Each row is a point. Each copy is the shape, with its points in the same order, turned, moved and blurred by noise. Is it also mirrored, or only turned?

Shape (8 x 2)
[[ 12  -2]
 [ 45 -34]
 [ 14  -8]
 [ -8  40]
 [-20  26]
 [-25 -33]
 [ 24 -37]
 [-11  28]]
Copy 1 (8 x 2)
[[ -7   5]
 [-50 -26]
 [-18   2]
 [ 31  12]
 [ 24  27]
 [-36  44]
 [-48   1]
 [ 24  24]]
Copy 1 is: only turned
Copy 2 (8 x 2)
[[  2 -13]
 [ 60  -8]
 [ 10  -1]
 [-37 -28]
 [-33  -1]
 [  8  35]
 [ 51   5]
 [-30 -15]]
Copy 2 is: mirrored
Copy 3 (8 x 2)
[[ 14   0]
 [ 40  39]
 [ 14   6]
 [  1 -44]
 [-13 -34]
 [-29  21]
 [ 17  38]
 [ -2 -35]]
Copy 3 is: mirrored

Shape (8 x 4)
[[-23  -3  -5  30]
 [-27 -13 -19  37]
 [ 20 -15  24   5]
 [  6 -33  31  -4]
 [ 48  11  32  23]
 [ 19   7 -29 -27]
 [-13  27   5   5]
 [-21 -34  22  -3]]
Copy 1 (8 x 4)
[[ 13 -33   5  14]
 [ 12 -34  13  30]
 [ 28  18  -1 -12]
 [ 32  17  21 -18]
 [ 40  20 -42 -15]
 [-34  24  -7   1]
 [ -4 -23 -13 -17]
 [ 25  -3  39 -16]]
Copy 1 is: mirrored
Copy 2 (8 x 4)
[[ 18   4 -37 -15]
 [ 29  15 -46  -3]
 [ 21 -17  13  -8]
 [ 18 -26   5  18]
 [ 20 -15  39 -39]
 [-27  31  11   4]
 [-19  -1 -19 -30]
 [ 14 -28 -23  24]]
Copy 2 is: mirrored
Copy 3 (8 x 4)
[[  7  54  -8   7]
 [-11  60 -11  12]
 [ 21   8 -14  31]
 [ 26   5 -41  27]
 [ 40   1  22  49]
 [-22 -12  10  -1]
 [ 25  25  12 -17]
 [ 16  25 -49  12]]
Copy 3 is: mirrored
Copy 4 (8 x 4)
[[ 10   6 -22  36]
 [ -9   5 -20  58]
 [ 11  -2  26   2]
 [  3  18  34  11]
 [ 40 -29  21 -15]
 [-35 -18 -13 -23]
 [ 11  12 -33  -7]
 [ -4  37  22  21]]
Copy 4 is: only turned

Shape (12 x 8)
[[ 19  -3   4  -9 -28  14 -30  11]
 [ -5  22  23 -22  -4 -10  15  -6]
 [-19 -28  -9  10 -14   0  26 -12]
 [  2  -8  30  16 -27 -14  25 -47]
 [  8  -1 -31  19  -1  14  14 -34]
 [  7  11  -1 -24  -3 -24 -33  -5]
 [-28  -6  10 -27  15 -24  27  -4]
 [ -5   5 -14  11  14  20  -5 -42]
 [-17  17 -25  29 -25  -3  14  -4]
 [ 23  24 -32  11  -1   2 -25 -19]
 [-31  16  25 -13  -7 -19 -24   3]
 [ 10 -23 -24  40  21  10  29 -11]]
Copy 1 (12 x 8)
[[-32  -8  -1  12 -11  39   3   4]
 [-21  10  30  -8 -14  -2 -27 -11]
 [ -3 -14 -31  -6 -24 -14  -7 -25]
 [-21  18  -6   7  12 -11 -14 -60]
 [  7  33 -31  12 -13  -8  20 -14]
 [-44   5  24 -24  -4  13  18   6]
 [ -2  -6  19 -36 -30 -20 -15 -23]
 [ 17  36 -15 -11   6   3  10  -5]
 [-27  16 -36   4 -21 -22 -15   9]
 [-24  40 -13  12  -1   7  30  22]
 [-38 -12  15 -36   9   4 -21  11]
 [ 25   4 -26  23 -14 -28  24  -6]]
Copy 1 is: mirrored
Copy 2 (12 x 8)
[[  9   8  22   5 -16 -15 -10  29]
 [ 30  -2   4   1  -9   1  20 -23]
 [-22  22  11  16  17   5 -10 -34]
 [ 20  30 -21  44   0  -2 -12 -38]
 [-39  13 -26  12  -6 -11  -1 -12]
 [ 19 -35   7   3 -13 -17 -12   1]
 [ 13 -11  14 -12   9   8   5 -54]
 [-17   8 -37  -5   8 -24  -5 -11]
 [-26  -3  -3  35  18   8  21  -2]
 [-25 -20 -27  12 -20 -17   0  21]
 [ 38 -24  12   3  24  -6   2  -2]
 [-48  23 -23   1  -1  30 -19 -17]]
Copy 2 is: only turned
Copy 3 (12 x 8)
[[-30  -9  11  -6  27  15  16  -4]
 [ 19 -29  16   7  10  -5 -19  20]
 [ 16  -1   5  10 -19 -18   9 -26]
 [ 39  -9  39  18 -21  12  24  11]
 [ 33  31  11 -21   2   0   4 -16]
 [-19   3   7  10  30 -10  -5  36]
 [ 28 -28  -3  17  -3 -35 -19  13]
 [ 40  31  -4   4  19  10   5  -3]
 [  4  20  14  -3 -22   8 -24 -20]
 [  2  44  13 -19  19  12  -4  16]
 [ -9 -17  -6  37   7   9 -21  23]
 [ 34  15 -15 -34 -22  -7  20 -16]]
Copy 3 is: mirrored
